Rows are points. The points of each table are mixes of a few directions, plus a little noise. How many directions does each table use, and how many do they share? Where both have some left over, give the other angles between the two spaces (their principal angles), to ten degrees, smallest first.
In the rows, 128 means zero.

First, 5 rows:
[[ 97 142]
 [ 55 162]
 [223  88]
 [132 125]
 [135 122]]
Second, 5 rows:
[[115  97]
 [171 228]
 [137 150]
 [113  92]
 [105  73]]
Directions: first 1, second 1, shared 0; angles 90

First:
[[159  65  83 143 162  82 127 130]
 [133 114 119 134 127 129 130 125]
 [106 164 155 126  87 182 133 118]
 [147 106  87 129 148  91 116 131]
 [114 117 212 130 156 132 161 139]
 [144 117  84 125 146  88 111 133]
 [127 139  70 141  52 196 114  97]
 [ 90 165 249 118 136 161 161 140]
 [130 166  92 108 137  90  98 139]]
Second (7 x 8):
[[129 128 130 126 143 111 127 132]
 [125 128 123 132 104 154 129 119]
 [122 128 110 147  58 210 133  98]
 [118 130 106 150  46 224 135  94]
 [130 128 136 121 156  95 125 138]
 [132 127 141 115 180  67 125 150]
 [137 127 148 107 211  35 123 164]]
Directions: first 3, second 1, shared 1

First:
[[ 99 120  86  73  58 112 174   8 131 148 205  85]
 [121 126 119 116 112 124 138 101 129 133 145 119]
 [149 133 157 166 177 138  96 211 126 115  74 158]
 [129 129 130 130 131 128 126 135 128 127 124 130]
 [149 135 159 168 180 140  94 217 126 114  70 158]
 [145 133 153 161 169 138 101 200 126 117  83 153]
 [ 99 119  86  73  57 113 173   7 131 146 205  86]
 [132 129 135 137 139 131 121 146 128 124 117 134]
 [143 132 148 155 164 136 105 190 127 118  89 149]
 [125 127 122 120 117 126 135 110 129 131 140 121]
 [118 125 113 109 102 122 144  85 129 136 156 113]]
Second, 9 rows:
[[135 153 126  77 121 170 145 112 124 144  71 194]
 [132  62 147  86 147  55  97 118 161 127 146 129]
 [135 144 138 171 151 145 115 178 122 117 109 128]
 [136 125 145 183 160 120 103 187 128 112 127 109]
 [114 181  88  88  66 191 188  43 107 149 130 143]
 [112 112 116 141 109  98 133  96 132 127 191  69]
 [134 150 137 173 151 155 120 179 114 117 104 134]
 [111 132 113 177 112 122 139 118 118 118 188  62]
 [142  97 143  57 141 106 114 117 152 140  90 185]]
Directions: first 1, second 3, shared 1

First:
[[126 125 134 134 132 117 122 132 126 125 128 125 124 132 135 125 132 126
  126 125]
 [136 142  98  96 109 183 158 108 139 144 130 144 149 106  92 141 105 139
  139 144]
 [132 134 114 113 118 154 142 118 133 135 129 136 138 117 111 134 117 134
  133 136]
 [132 135 112 111 118 157 144 118 133 136 129 137 139 116 109 135 116 134
  134 137]
 [133 136 112 111 118 157 144 118 134 136 129 137 139 116 109 135 116 134
  134 137]
 [124 120 146 146 139  96 111 139 122 119 127 118 116 141 149 120 141 122
  122 118]
 [132 134 115 114 119 152 141 119 133 135 129 136 137 118 112 133 118 133
  133 135]
 [134 138 107 105 114 167 149 114 136 139 130 140 143 112 102 137 112 136
  136 140]
 [121 114 157 159 147  75  99 147 118 113 126 112 108 150 163 115 150 118
  118 112]
 [130 132 121 120 123 142 135 123 131 132 129 132 133 122 119 131 122 131
  131 132]
 [111  97 194 198 171   7  62 172 104  94 123  92  82 177 208  99 178 103
  104  92]]
Second:
[[126 118 117 169 136 103 121 136 147  99 124 121  95 102 149 130 138 140
   56  80]
 [132 121 104 116 132 144 139 118 160 106 105 129 140 126 112 133 139 112
  106 122]
 [158 139 144 134 105 131 139 125 110 159 154 141  99 117 115 135 109 169
  149 127]
 [120 139  86 137 113 152 148 115 149 126 135 136 122  83 120 134 110 145
   77 106]
 [116 129 154 122 135 116 112 138  96 143 137 124 139 148 142 122 125 120
  172 151]
 [120 126 186 131 146 123 102 154  60 138 146 125 138 129 156 143 109 147
  182 147]
 [123 117  91 110 141 166 141 119 165  88  96 128 156 110 109 143 135 109
   90 117]
 [122 133 144 123 123 106 118 130 112 155 137 125 129 160 134 109 133 115
  168 151]
 [147 113 121 114 133 115 131 118 169 108  98 123 131 168 110 115 165  93
  127 128]
 [116 141 128 123 115 125 128 126 111 160 147 131 129 135 131 117 116 131
  156 149]]
Directions: first 1, second 5, shared 1
